Each row is a point. The window is the flat piece filled in between its corners: a triangle in 3 columns, a solid with four corners in 4, and so on. A path goes straight from each point to the next, and from the last back to the first. List the points from which the path goes on through the window.

Window (3 x 3)
[[ 18  16 -60]
 [ 10   6  11]
 [  3 -23  16]]
Path:
(1): [ 43 -16 -19]
(2): [ -4   6 -24]
(3): [-5  2  9]
(4): [19 -2  4]
(5): [ 29 -15  22]
(6): [ -8 -10   5]
(7): [-24  -5   2]
(8): [ 19 -28  39]
(9): [ 53  19 -41]
(10): [ -3  13 -15]
(11): [  4  10 -45]
(12): [ 35   8 -43]
Through the window after points: 1, 3, 5, 11

Window (4 x 4)
[[-27  15  60  24]
 [ 15   2  26  47]
 [ 21 -27 -30  -8]
 [  5  -9 -48   9]]
Path:
(1): [ 27 -58 -14  42]
(2): [-13 -26  20  28]
(3): [-10  15  22  -7]
(4): [41 28  1 39]
(5): [-23 -36 -12  19]
(6): [ -1 -16 -18  37]
(7): [ 26  16 -22 -14]
(8): [ 19   8 -21   9]
Through the window after points: 4, 6

Window (6 x 6)
[[-27 -42  15  15  15  -8]
 [-34   7 -30 -35 -30  -3]
 [  2  32 -35   1 -27 -30]
 [ 32 -12  11 -27  24 -34]
 [ -4  13 -50 -48   9  12]
 [-52 -16  21  -9  28   5]]
Path:
(1): [-12  13 -27 -27  10 -39]
(2): [-60  -5  -3 -13  42 -17]
(3): [ -9  -2  -7 -21  -4  11]
(4): [  3  32 -12 -10 -45  10]
(5): [-16   6 -48 -41  23 -32]
(6): [ 12   0 -24 -35  34 -55]
(7): [  0  12   2   8 -39   7]
(8): [  1  -6 -18 -26 -12   9]
(9): [-27 -11 -16 -16  14 -12]
(10): [-38 -24 -42 -48  29 -23]
(11): [ 11  23  -9  13 -25  -1]
(12): [-31   9  33 -15  29  25]
(13): [-37 -23 -18 -19  13 -17]
(14): [-33 -23 -33 -55   4 -42]
(15): [-17  31  -9  -9   1  38]
(16): [  0  13 -30 -13 -26   7]
Through the window after points: 2, 6, 8, 10, 12, 16

Window (8 x 8)
[[  7   8  -4 -46  10  14  46  10]
 [ 20  18  -2 -24 -22  27  -1 -34]
 [ -2  -9   2 -30  39  -1  26 -20]
 [-45  31  -1  38  13 -23  -9  45]
 [ 57  -7 -18  -3 -11  23  14 -20]
 [ 17  10  -1 -50  22 -20   7   9]
 [-41  21 -50  22   5 -20 -10  21]
 [-44  10 -14  21  -3 -60  21  20]]
Path:
(1): [  2  43  -9 -28   7 -10  34  12]
(2): [ 25  27 -27 -10  -5   7  37  -7]
(3): [-10 -47  18   2  13 -27 -24   2]
(4): [-16  -2   6  -5 -29  -2  -9   7]
(5): [  7  43 -31  -4  36 -40  26  19]
(6): [ -2  47 -17  18   2 -14  15  15]
(7): [-49 -37 -54 -14  -1   4 -33  -8]
(8): [-11 -25 -28 -38  -8  15 -19  32]
(9): [  0  30  -3   2  19 -23  14   5]
(10): [ 13  49 -12  11   3  -1   0 -19]
(11): [-28 -32 -24 -34  -9  -5   6  19]
(12): [ -4 -24   5 -17   4   1  23   1]
Through the window after points: 2, 6, 8, 10

Window (8 x 8)
[[-16  -3  -9  11  20  21 -17  31]
 [ 22  11 -17  14  35  13  -9   2]
 [ -7  -7  -8  -4 -15  13  31  -6]
 [ 17  26 -14  25 -27   0  16   5]
 [ 18  -1 -41  10 -16  21 -12   0]
 [ -1   8  45 -29  30  35  16  14]
 [ -9  29  22  23 -22 -10   1 -28]
 [  1 -25  11 -19  -4 -14  -7  -5]]
Path:
(1): [ -2  10 -10  -6   4  -3   2 -10]
(2): [-20  33 -28 -10  20  29 -26  36]
(3): [ -2 -15  -1  12   7  10  -6  12]
(4): [23 -1 18 18 -7 18 -9 -8]
(5): [-12   5  -2  -9   7  10   8  -1]
(6): [ -9  13 -17 -20  -2   3  12  -4]
(7): [  2 -11  29  14   3  21  -2  18]
(8): [ -5   0   3  48 -27  27  27  -8]
(9): [ 11  26  -5 -31   0 -26 -11  -3]
(10): [ -1  16  -6 -27 -24   9  -6  -4]
(11): [ 7  3  3 60 28 24 38 -1]
(12): [ 10   3  12  15 -24   4   1 -15]
Through the window after points: 2, 8

Window (9 x 9)
[[ -9 -27  11 -38   5   7 -31  -2  36]
 [  6 -17 -19  29   3   7 -13  -7 -10]
 [-18  16  -3  -8  -3  -2  18 -16  -2]
 [ 15  -1  19  -5  -1  12 -46   1  18]
 [  8  15  -6  -5 -24  -9  21   3  -8]
 [ -3   9   2   4  -7   2  32   4  18]
 [-21 -12   9 -16   1  17  16  -5 -16]
 [  8  -7  34 -22   0 -15 -14 -10   8]
 [  3   3  -1   9   7  -9 -16  16  -2]]
Path:
(1): [ -6  -1  17  -3 -11   1   3   6   9]
(2): [ 10   8 -16 -26  27 -14 -13  -9 -24]
(3): [ 10  -9   3 -13   5  -4  -5  -4  -1]
(4): [-10   3  38  -5 -13 -11 -15 -13  15]
(5): [ -8  -3   2   2  -7   3 -11   5   8]
(6): [ 15   0   4 -13   9  13  -8  -7   4]
(7): [ 11   5  25  -8  42   7 -15   5  17]
(8): [-15 -19  -2 -23 -60 -22  13 -17  -9]
(9): [-13   0   4   5  -8  -2  10  -2  -3]
(10): [ -1   2  -7 -11   3  -1  14  -8  -2]
(11): [ 12  14 -10 -15   7   5  15  -7  -8]
(12): [-21  -7  23 -13 -18  -4   2   5  20]
Through the window after points: 3

Window (11 x 11)
[[ 25  30  50   5  -3  28  12  -1  -3  14   9]
 [ 16 -13  42   4 -13 -34 -42   2 -54 -17  -8]
 [ 10 -41 -39 -27   0   7   5  10  -1 -13  21]
 [ 37 -11  26  28  31  -8  18  -4   3   3  19]
 [  3  10   3 -12  60  -5 -26  11  31  -6  21]
 [ 21  24   5  -2  28  -2   3  12 -37 -29   6]
 [  0 -43   8  -1  11  16  13 -16 -30 -19 -21]
 [ 38  24 -18  10 -23  32   6   0  -2 -11 -33]
 [  5   1  -9  -7 -28 -35  23 -24  16  25  28]
 [-19  48 -35  19 -15  30 -21   5  17  39  34]
 [-23 -20 -49  -8 -30 -15   3  35 -12   9  -4]]
Path:
(1): [  4  23 -10 -36  45  28 -15 -11  -7  33 -21]
(2): [ 15   7   7  10   2   4  11   6   4 -10  18]
(3): [ 13  -3  15  25 -10   1  -4  12 -12 -17  11]
(4): [ 32  -5   9 -27  19 -24 -16 -20 -25  16 -15]
(5): [ 12  -1 -18  -5  19  -4   9   0  -6  14   5]
(6): [ -2  -6   2   7 -20  22   6   9  20 -23  16]
(7): [-13  14 -16  21 -12  18 -14  15  12   8  33]
(8): [ 18  52 -21 -16  12   6  -2 -16 -25  33 -10]
(9): [ 20   8 -28  -2  -1  -3 -12  -5 -17  40   9]
(10): [-23  16 -13   9 -11  25   0  12  27 -16  35]
(11): [-17 -22 -23   0 -24  -5  -2  29  -9  -9   1]
(12): [ 17   5 -46 -22   7 -10   9   1  -8  30   2]
Through the window after points: 3, 7, 9, 11

Window (12 x 12)
[[-22   0 -10   3  14   3  -3   6  20   3   9 -30]
 [ -5   0  -2  18   5  15  15  -5 -23 -21 -21  -8]
 [  5  32  -8  -4  12 -12 -25   0 -13   4  -3 -26]
 [-23   9  30  24  16  -7  13  -9 -22  32  10 -13]
 [-23  11  -5  34  -5 -23  10   6  -5   8  -5   4]
 [ 25   1  28  -3  -2  -2 -23  12 -22 -36  28  13]
 [-25  -4 -18 -28   4 -13  11 -26  -7 -20  14  18]
 [ 11 -18   5  21   4  -2  16 -27   4  16  -4   4]
 [  7 -60  17 -18 -37  34  13  -2  -9  25 -45  12]
 [ 10  -5  -5  35  51 -27  35  33 -19  17  13   8]
 [ -6  35   1 -10  21 -28  44  -3  21 -32 -20   2]
 [ 16 -15 -28 -42 -43  50  36   1  21  30  -3 -15]]
Path:
(1): [  5 -23   5  -1   3 -48  36  -4 -13  -4 -15 -16]
(2): [-16  13  -3  -8   2  42 -20  -3   1   2  10  13]
(3): [ 13  22  -9  20   2  25  -7   7  45 -11  -6  31]
(4): [-14  13   2  -3  12 -25  30  -3  -4 -12  -9 -10]
(5): [ -8  -4   3  -3  -6 -20  29  -2  -4   2 -11 -16]
(6): [-20  20 -18  34  16  13 -27   4   2  -1  12  37]
(7): [-24  24  -3  26  21  42  -4  27  -6  22  -7  -4]
(8): [ 12 -14  -2  -7  -1 -37  14 -22  -1 -17   1 -15]
(9): [-20 -13   2  20 -15 -36  -2  21 -24 -20 -18 -41]
(10): [  9  16  -4  -1  23  29  15 -16  -4   5   3  16]
(11): [ 7 13 -9  5  1  2 -8  3  4  5 -4  1]
(12): [-12 -12  -3   2   3  -8  18  -4  -6  -5  -2 -17]
Through the window after points: 1, 3, 5, 7, 9
